Rows are points. Any point is a mix of the corners, with weights that add up to 1. It lies inside the corners' shape when no weight is negative. Say inside or outside, and name the corners with a negative weight.

Corners:
(1): [ 25 -54]
(2): [-12  60]
(3): [-13 -27]
Points:
[-15   8] -> outside (1)
[ 21 -31] -> outside (3)
[ -1 -29] -> inside
[ 21 -22] -> outside (3)
[-9 48] -> inside
[-11 -13] -> inside
[-9 21] -> inside
[-5 15] -> inside

Corners:
(1): [-12  23 -15 -11   4  37 -16 -20]
(2): [-43  -9  -3  15   7   8  28  -9]
(3): [ 33 -30   3 -43   3  -6  13  33]
(4): [  4  43  28 -12 -16  21  -4 -21]
(5): [ 34 -45 -33  20 -38 -15 -30 -24]
(6): [12  0 -7 18  9 -5 14 -2]
(7): [-23  11  -3 -50  12 -21  15  60]
(8): [  7  -7  48  -5  53  -1 -26  21]
(9): [-28  -2 -11  14   4 -18  31 -53]
Points:
[ 14 -24  12   2  22   1 -10  -6] -> outside (4, 7)
[ -5  10   5 -18   8   8   6   7] -> outside (5)
[-24  -5   0 -22  36  -4  30  32] -> outside (4, 5)
[ 12  -7  18 -12  19   3 -12  20] -> outside (9)

Corners:
(1): [ 10   6  -4 -34   2  22  22   0  -4 -29 -30   7 -13  23]
(2): [ 20 -35 -10 -40  24  11 -27  -6  23  35   0 -16   7  -3]
(3): [-28   1  14 -19 -15 -46 -22  11  34 -30   3  -5  -5  -3]
(4): [ 12  10  18  16  13 -32   4   6  -4  12 -33  -7  23   6]
(5): [  2 -14  21 -20  23 -25 -49 -38   1  16  -7  47  -9   6]
(6): [  1 -21 -11  18  -5  -4   6   0  34   5 -40 -16 -60 -10]
(7): [-18  13 -39 -16  15 -25   1  -2 -14 -14   5 -31  30 -39]
(8): [  2 -10   6 -26 -43 -44  40 -10 -15  27  15 -21 -44 -14]
(9): [ 15  -5 -17  32  21 -38  23 -59  22   8 -16 -22   3 -10]
(10): [ 19  -8  -3   1  35 -22  24  19  -3  14 -18  28  15  31]
(11): [-43  -1  35 -41  -4  31 -13  41 -33  -9  45   0  -6  42]
(12): [ -1  31 -16  -3  24 -10  -1   0  30  43   0 -31  -9   8]
(13): [-43  36  10  14   0   3 -22   7  36 -13  13  18  21 -11]
(14): [ 14  39  19  25   3  -3  25  21  23   4  17 -27 -42  -7]
(15): [-46  19  23 -27  52  -5 -11  26  14   1   5  12  38  -4]
Points:
[  7   6   3   2  15  -1  18   9  17  20  -5 -14  -5  12] -> outside (3, 5, 7)
[-17   8  11 -20  17  -6  -5  18   9   0   1   4   6   5] -> outside (9)
[  4  11   1   0  18 -12  10   9  12  14  -3  -4  -6   9] -> inside
[-13  -3   7 -14  -3  -3  -2 -17  -9   2  -8  -2   0 -12] -> outside (3, 10, 12, 14)
[  6  -6   8   7 -10 -19   2 -13  25  24  12  -4 -43   0] -> outside (1, 4, 7, 15)
[ 28 -10 -18   2   5 -21  20 -21  19  12 -19 -14 -39  -2] -> outside (4, 11, 13, 15)
[ -9   2  10 -12  20  -6  -9   8   1  23   2   4   1   1] -> outside (1, 3, 9)
[ -6   5   3 -15  16   6  -1  -3   8   9  -4  -9  -4  -1] -> outside (3, 10)
[  0   2  -2  -2   1 -14   1  -3  15   6  -7  -5 -14   2] -> outside (15)

Corners:
(1): [-12  18 -22   0 -13 -11  -2   6 -52 -21   6 -13 -22  -1  21  38  12  -5
 -24 -34]
(2): [ 18 -14  -6   4  -3  32  -7 -17  14  13 -24 -19 -12  43 -17  20 -28  13
 -25  25]
(3): [ -8  -7  -5  10  14  20  19  35 -35  14 -25  30 -26 -19  16 -18  10  14
  -6  22]
(4): [ 14  -6  16  -4 -10  17 -15  28 -33  -7 -11 -25  11   8  -7 -18 -35  27
 -32   8]
(5): [  1  34  15   2 -27 -35 -37  38  26  27 -36 -23 -23  -1 -13  13  41  19
  -3 -32]
(6): [  7  28 -21 -44 -44 -26 -28 -46  -1 -15 -15 -18 -25   8  21 -24   6  21
 -37 -59]
(7): [  7  -6  45  -3 -15  13  33 -22  16  18  12  50 -27 -15  25  37  -4 -17
  22   5]
(8): [-19   1  48  21  35  -2  24  60   1  28 -18  47  21 -32 -32  23   3  35
  40   6]
(9): [-50  34 -21  -9   9  20 -14 -26 -12  23   7 -45 -44 -10   3  26  -1  16
  -1 -18]
(10): [-24  -3  -8  28 -37  14 -34 -23   5 -13  -6 -13  17  45  32  39  29   5
  13   7]
(11): [ 30   7  18  -2  30  54  37  20 -54   2  -9  18  22 -21 -41 -31 -15  12
 -12  32]
(12): [-17   2  17   4  21  15  20   1 -20  33 -34 -37 -30  11 -28 -21  18   6
   7 -28]
(13): [  4 -15 -32   4 -17 -35  -3  42 -30  21  -1  26  -1  17 -11 -10  23   9
  16  24]
(14): [ 17  -9  -6  -7  18  33  41   0  11  23   5 -32  11   0   9   3 -36   1
  21  17]
(15): [-27 -12 -20 -15 -34   6 -16  37  15 -27 -34   5  29  22  19  13   0  -3
  38  40]
(16): [ 14 -14  32 -28  18  -2  -4  -4  22  21  11  16   0 -16  -8  -4   5 -19
  10 -10]
(17): [ -2  13  22 -31   8 -26   1 -27 -17  17 -14  -2 -24 -21  -6  17  11  18
 -23  -7]
(18): [ 14   6   4   4  -2  -1  25  46 -29  55 -49  44 -15 -39  -5 -10  22 -12
  32 -11]
(19): [ 19  31   3   0  24  32  29   4 -44   4 -43  -1 -25 -19  13 -29 -48  -7
  35  33]
(20): [ 12  33  19   4 -26 -23  17 -10  -8  20   1   4   9   4  25  10  -7  -7
 -35 -44]
(21): [ 38  14   4 -49  16  40  26  -8 -45  13 -21  11  19  22  31 -24 -11  -8
  40  24]
Points:
[  5  10  11   0   7   0  11   9 -14  23 -14   1 -17 -14 -11   2  -3  11
  -8  -8] -> outside (10, 15, 21)
[  1   6  11  -6   6  16  13   3 -16   9 -14   6  -2  -7   3   3  -8   4
   5   1] -> outside (5, 13)
[  0   7  13  -7   0  10  10  -3   1  20 -15   2  -7  -1   3   2   6   6
  -1 -11] -> outside (1, 4, 13, 19)
[  9  10  10  -8  -4  -3  14  20 -19  15 -21   9  -6  -7   2  -7   2   6
   8  -4] -> outside (2, 9, 10, 16)
[ 26 -15  11  -5   3  23  25  11 -23  19 -18  32  12  -3   7  -9 -11 -11
  17  39] -> outside (1, 5, 6, 8, 9, 12)
[ 12   0  20 -12  -6 -10   2   1   4  27 -17   7  -8   7   2   1  15   9
   2 -15] -> outside (1, 9, 11, 15, 19)
[  0  13   5  -5  -2   7  13  14 -15  20 -24  10  -4  -8   4  -6   8   6
  17   0] -> outside (1, 2, 4, 16)

Corners:
(1): [  3  13 -16  -9 -18  22 -32 -18  -1  -6  32   9  -7 -12 -15  22 -17  -5
   0 -23]
(2): [ 36 -11  33  28  -1 -18 -18  21   5 -11 -29  14  -7   0   2 -12  15  17
 -42  51]
(3): [ 14  32 -19 -12 -27  -9  -6 -45  25   2  42  22   2 -13 -19  26  -6 -11
  29 -16]
(4): [-17   6   3   8  16 -17 -33 -46  -9  14  11  32  13  -4 -30  20  -8   6
   9 -34]
(5): [ 26 -28  -1 -12   8 -28 -13  25  23  10 -26  -1 -28  26 -25 -15 -13  42
 -30  28]
(6): [  8  19  -4 -25 -21 -26 -17 -10  19  42   7 -25  15 -13   6  25  43  -9
 -21 -20]
(7): [ -1  40   1 -14   9  27 -19 -60  23  22  39   7  16 -15 -20  38   5 -17
 -10  -7]
(8): [ 31 -26 -36  20  -5  28  -3   2  11   2 -25  16 -22 -12  20  -6  -1  42
  10   5]
(9): [  0   4 -13  27   1   1 -36 -10 -17 -39   6   8 -21  -8  13  -7 -21  29
  13  14]
(10): [  7   5  16 -23 -21   4 -26 -27  -9  23  16 -16 -14  13 -23  19  40 -20
  -5 -12]
(11): [  2  26   8 -34 -19  14 -15  -9  28  32  31 -21  47   5 -24  20  17   7
   6 -26]
(12): [ 38 -34 -12  14  18  -6  -6   0   2   6  -6  -5 -10  33  15 -21   7  -3
 -30   8]
(13): [ 14  13  34   5 -15   3  36 -12  -5  36   9 -17   3  21  20   0  -4  11
 -19  13]
(14): [ 22  -2  -1   9  14  15  -8  50   4   7 -44  -1 -15  16  21  -3   1  36
 -32  23]
(15): [  4 -19 -30  21  26  -7  14  23 -25   0 -22 -14  -1   1  15  10  -7  17
 -24   6]
(16): [ 18 -11  -1  -1  27 -28 -12  -1 -23  -2 -24  -1  -8 -13  15 -16 -34  13
  10  33]
(17): [ 14  37   3  12   0  -9 -10 -25  20  15  30 -22  22 -19 -27  32   7 -18
  15 -31]
(18): [ -7  26 -17  16  -8  16 -23 -17   9   3  44  37  -8 -11 -19   4 -13 -12
  -2  -2]
(19): [  5 -44 -10  38  13  -2  17  27   9 -20  -3  17 -31 -17  39   4 -16   7
  19  26]
(20): [-27 -10 -22  18  11  -4   6  -8   3 -34 -17  -9 -22  -9  17 -17  -5  14
  10 -12]
(21): [ 29   7  21 -19  26 -22  16  24  -9  14  15  10 -25  -5  -9   5  19   0
 -30   8]
Points:
[  9  12   2   0   0  -2 -12 -17   7  13  11  -1   3  -5  -7  14   5   0
  -6  -4] -> inside
[  9  12   5  -5   2  -9  -9 -17   8  14  18  -4   5  -5 -13  15   6  -9
  -6  -6] -> outside (8, 9, 14)
[  8  -5 -12   1  -3  -1 -10  -1   2   5   2   4  -9   0   4   1  -1  14
  -2  -2] -> outside (2, 7, 17)
[  9   7   2   4  -1 -12 -10 -11   4   6  16  -3   1  -3 -10   8   2  -4
  -1  -7] -> outside (7, 8, 14)
